Each row of a before or after table is a point. One or more steps were done to the points. Then noise was added and the rows were shuffled. The steps act on how far a point lies along the listed directions, d1 being the first. Name the steps. A step turns or swaps two directions, mirrors them in a line or flattens them onto one, adds a multiple of one to another, or multiplies one. Angles are multiples of 10 degrees, from the lower direction toward the higher: turns from -170 to 170, lines from 10 to 170 but not 90. Use the fewest steps. Two steps may share a direction if one is a turn and the other turns, adds or multiplies; they go together, in the order done. Otherwise the lowest direction goes first.

Directions:
(1):  0.7 -1.1 -4.3
(2): -4.2  1.2 -1.0
(3): -1.4 -4.2  0.8
Before (12 x 3):
0:  0.6  1.5  4.6
1: -0.9 -1.4 -3.2
2:  2.2 -4.9 -1.6
3:  0.8  1.3 -2.4
4: -4.5 -5.0  2.4
5:  0.3 -0.8 -3.9
6: -2.6  1.0 -2.8
7: -1.8  3.3  3.6
8:  1.8 -6.5 -2.1
9:  0.7 -0.1  1.8
10: -3.4 -2.8 -1.7
11: -2.6  2.8  2.8
After, 12 rows:
0:  1.2  2.6  3.5
1:  1.1  0.7  1.2
2:  2.6 -4.8 -3.7
3: -3.2 -0.1 -1.8
4: -2.7 -1.3 -3.0
5: -0.4 -2.1 -2.6
6: -0.2 -0.6 -0.7
7: -2.3  3.3  2.4
8: -1.5  3.7  3.2
9: -1.1 -2.0 -2.7
10: -2.4 -0.4 -1.7
11:  2.8 -3.8 -2.7
Steps: flatten d1 and d3 onto the line at 30 degrees

Directions:
(1): -1.0 -0.9  5.2 -3.0 -1.3 -1.1
(2):  1.6  1.3 -0.7 -0.1  0.4 -6.0
(3): -5.4  0.1  0.0  1.0  2.9 -1.2
(4):  2.0  2.4  1.0 -2.2  4.8  1.3
Before, 13 rows:
0: -3.3 -0.4  0.1 -0.6 -1.9 -2.7
1: -1.0  0.3  0.8  0.7  1.5 -0.6
2: -0.7 -0.1  0.8 -0.2  1.3 -1.6
3:  1.2 -0.3  5.1 -2.9 -1.0 -1.0
4: -1.8  0.1 -1.0  0.9  0.2 -2.8
5:  2.9  1.3  0.5  0.2  1.0  0.0
6: -7.1  2.2  1.3  1.1  5.2 -1.9
7:  1.9  0.1  4.6 -3.9 -0.5 -0.6
8:  1.6 -2.7  1.2 -1.7 -1.5 -0.8
9:  1.4  0.4  0.2 -0.4  1.9  1.5
10: -0.1  0.8 -0.3  0.6 -0.8 -1.3
11: -0.4  0.4  6.5 -4.6 -1.8  7.0
12: -3.3 -1.8  3.2 -0.1 -4.1 -4.4
After:
0:  0.7 -0.8  4.4 -3.7 -0.6  4.5
1:  1.1 -3.6  1.0 -1.7 -1.6  1.6
2:  1.5  0.6 -0.3 -0.6  2.0  1.2
3: -1.7 -0.4  2.4 -1.4 -1.1 15.9
4: -0.8 -0.5  1.5 -0.8  1.1 -1.0
5: -0.3 -1.4  5.1 -2.3 -1.2  4.6
6: -3.5 -0.6  0.6 -0.8 -2.2 -1.5
7: -1.5  0.0  0.0  0.2 -0.2 -4.1
8: -4.7 -2.7  3.7 -0.1 -4.5  0.1
9: -1.0 -0.1  1.2  0.6  1.2 -0.5
10:  2.9  1.1  0.8  0.0  1.0 -1.1
11: -0.3  0.7  0.3  0.3 -0.9 -1.8
12: -7.1  2.0  1.5  0.8  5.3 -1.5
Steps: turn d1 and d2 by -40 degrees; multiply d2 by 1.6

Directions:
(1): -2.1  0.0 -5.5  2.6  2.6 -1.4  2.8  1.6  0.7
(2):  1.6  0.5  1.5  1.2 -0.4  2.9  1.7  6.2 -2.1
(3): -2.9 -5.0  1.1 -0.3  1.7  2.0 -2.2  1.9  3.4
(4):  0.5 -0.7 -0.9  3.4 -1.0 -3.0 -5.5  1.6 -2.2
(5):  2.0  0.9  0.8 -3.9  4.7 -3.6 -0.8  2.2  0.2
(6):  1.0  0.0  4.1  4.2  0.5 -3.1  2.4 -0.2  3.1
Before:
0:  2.1  2.6  2.3  2.7 -1.1  0.1  1.1 -0.3 -0.5
1:  1.8  1.9  1.3 -0.3  2.2  0.0  1.0  2.9 -0.2
2: -0.5 -5.0  4.8 -4.3  1.8  2.9 -0.2  4.9  3.2
3:  0.1 -5.7  1.9  0.9 -0.9  2.1 -4.6  2.4 -1.4
4:  0.7  1.1 -4.1 -6.6  1.8  1.8  0.3  0.5 -3.8
5:  0.4 -1.3 -3.7  4.2 -0.1 -3.3 -0.4  1.7 -1.0
6:  0.0  0.7  0.2  0.8 -3.4  0.3 -2.6 -5.6  1.2
7:  0.8  2.9 -2.9  1.9 -1.6  2.6  3.1 -0.9 -1.4
After (8 x 9):
0:  4.6  1.3  4.0 -6.6  0.6  0.3 -2.6  1.5 -3.6
1: -0.4 -1.1 -5.4 -1.4  0.2 -2.1 -1.8 -2.7 -1.2
2:  1.5  1.7 -0.3  0.4  2.6 -2.2 -1.8  2.9 -0.9
3: -2.0 -6.4  2.0  4.8 -3.3  1.3 -3.4 -3.4  1.8
4: -2.4 -6.3  3.6  4.6 -2.8  2.8 -1.4  4.7  2.9
5:  0.1  1.4  1.4  0.5 -1.4  1.1  2.7 -4.3  3.3
6:  1.7  2.7 -0.8  2.6  1.7 -2.8  0.5  0.7 -0.7
7:  2.6  3.2 -1.4 -0.3 -0.6  1.1 -0.5  0.8 -2.8
Steps: turn d1 and d6 by -70 degrees; turn d2 and d4 by 70 degrees; add -1 times d3 to d5

Directions:
(1): -1.9  2.0  2.8  2.3  1.1  0.8  3.6  4.1 -3.8 -3.3  2.0  0.6
(2): -2.9 -3.1  3.2 -1.1 -3.3 -0.7 -1.6  2.8 -0.1  4.1  3.4 -0.9
(3): -3.1 -2.7 -1.1  3.7  1.1  5.3  1.0 -3.0  0.2  1.6  1.0  2.5
(4):  1.6 -0.6 -1.2  6.2 -0.2 -0.4 -4.7  2.0  1.2 -1.8  1.2 -2.6
Before (14 x 12):
0: -1.7 -0.6  0.1 -1.5 -1.0 -0.6 -2.2  1.7 -0.2  1.3  2.4 -0.8
1:  0.7  0.7 -2.8  1.1  2.1 -1.1  1.8 -3.7  0.3 -3.1 -3.2  1.1
2:  1.7 -1.4 -1.5  3.2 -1.8  0.0 -3.5  0.6  2.0 -0.5 -0.2  0.2
3:  1.8  4.7 -0.4 -2.3  2.8 -1.5  4.2 -1.0 -1.0 -3.6 -1.9  1.4
4:  2.8  5.3 -0.8  1.1  1.1 -1.7  2.9  1.6 -1.6 -3.9 -1.6  0.8
5: -4.5 -4.7  4.6 -0.6 -4.3  1.0 -1.8  5.0 -1.0  4.6  5.5 -1.2
6:  1.1  1.2 -1.3  0.5  0.8  0.3  0.6 -0.9 -1.0 -1.4 -0.7 -0.1
7: -0.8 -3.9  0.7 -0.2 -2.0 -0.4 -0.6 -0.7  2.3  2.1  2.2 -0.3
8:  1.1  0.2 -1.2 -2.9  2.6  1.3  3.1 -3.0 -0.2 -2.5 -1.8  2.9
9:  4.5  4.4 -0.6 -8.1 -1.2 -6.0  0.8  1.3  1.3 -2.5 -2.4 -1.9
10:  0.3  0.0 -0.4 -0.9  1.7  0.8  1.2 -1.9  1.5 -1.1 -1.7  0.7
11: -1.6  0.0  0.2 -2.5 -1.3  1.5  2.2 -0.3  0.4  2.1 -0.1  1.2
12:  2.6  4.0 -1.1 -1.4 -0.1 -5.3 -2.3  2.6  3.7 -2.4 -2.3 -1.8
13:  0.5  0.7 -0.5  0.4 -0.5  0.5  1.2 -0.5 -1.1  0.6 -2.3  2.0
After, 14 rows:
0:  1.6 -1.5 -1.5  3.2 -1.8  0.0 -3.5  0.6  2.0 -0.4 -0.1  0.2
1:  3.1  6.1 -1.8 -1.8  4.2 -1.2  5.0 -2.3 -1.0 -5.4 -3.4  1.7
2:  3.0  4.5 -1.6 -1.2  0.5 -5.1 -2.0  2.1  3.7 -3.1 -2.9 -1.7
3: -1.9 -0.4  0.5 -2.7 -1.7  1.5  2.0  0.0  0.4  2.5  0.3  1.1
4: -6.9 -7.4  7.3 -1.5 -7.0  0.4 -3.1  7.5 -1.1  8.0  8.4 -1.9
5:  1.9  2.1 -4.2  1.5  3.5 -0.8  2.5 -4.9  0.4 -4.9 -4.7  1.6
6:  2.1  1.3 -2.3 -2.6  3.7  1.6  3.6 -4.0 -0.2 -3.9 -3.0  3.2
7: -1.7 -4.9  1.7 -0.5 -2.9 -0.7 -1.1  0.2  2.3  3.3  3.2 -0.6
8:  0.8  1.0 -0.9  0.4 -0.2  0.6  1.4 -0.9 -1.1  0.1 -2.7  2.1
9:  3.9  6.5 -2.0  1.6  2.4 -1.4  3.5  0.5 -1.6 -5.5 -2.9  1.2
10: -2.4 -1.4  1.0 -1.9 -1.9 -0.8 -2.6  2.5 -0.2  2.3  3.3 -1.0
11:  0.8  0.6 -1.0 -0.7  2.3  0.9  1.5 -2.4  1.5 -1.9 -2.4  0.8
12:  1.6  1.8 -1.9  0.6  1.5  0.3  0.9 -1.4 -1.1 -2.3 -1.4  0.1
13:  5.1  5.0 -1.2 -7.8 -0.5 -6.0  1.1  0.7  1.4 -3.3 -3.0 -1.7
Steps: multiply d2 by 1.6
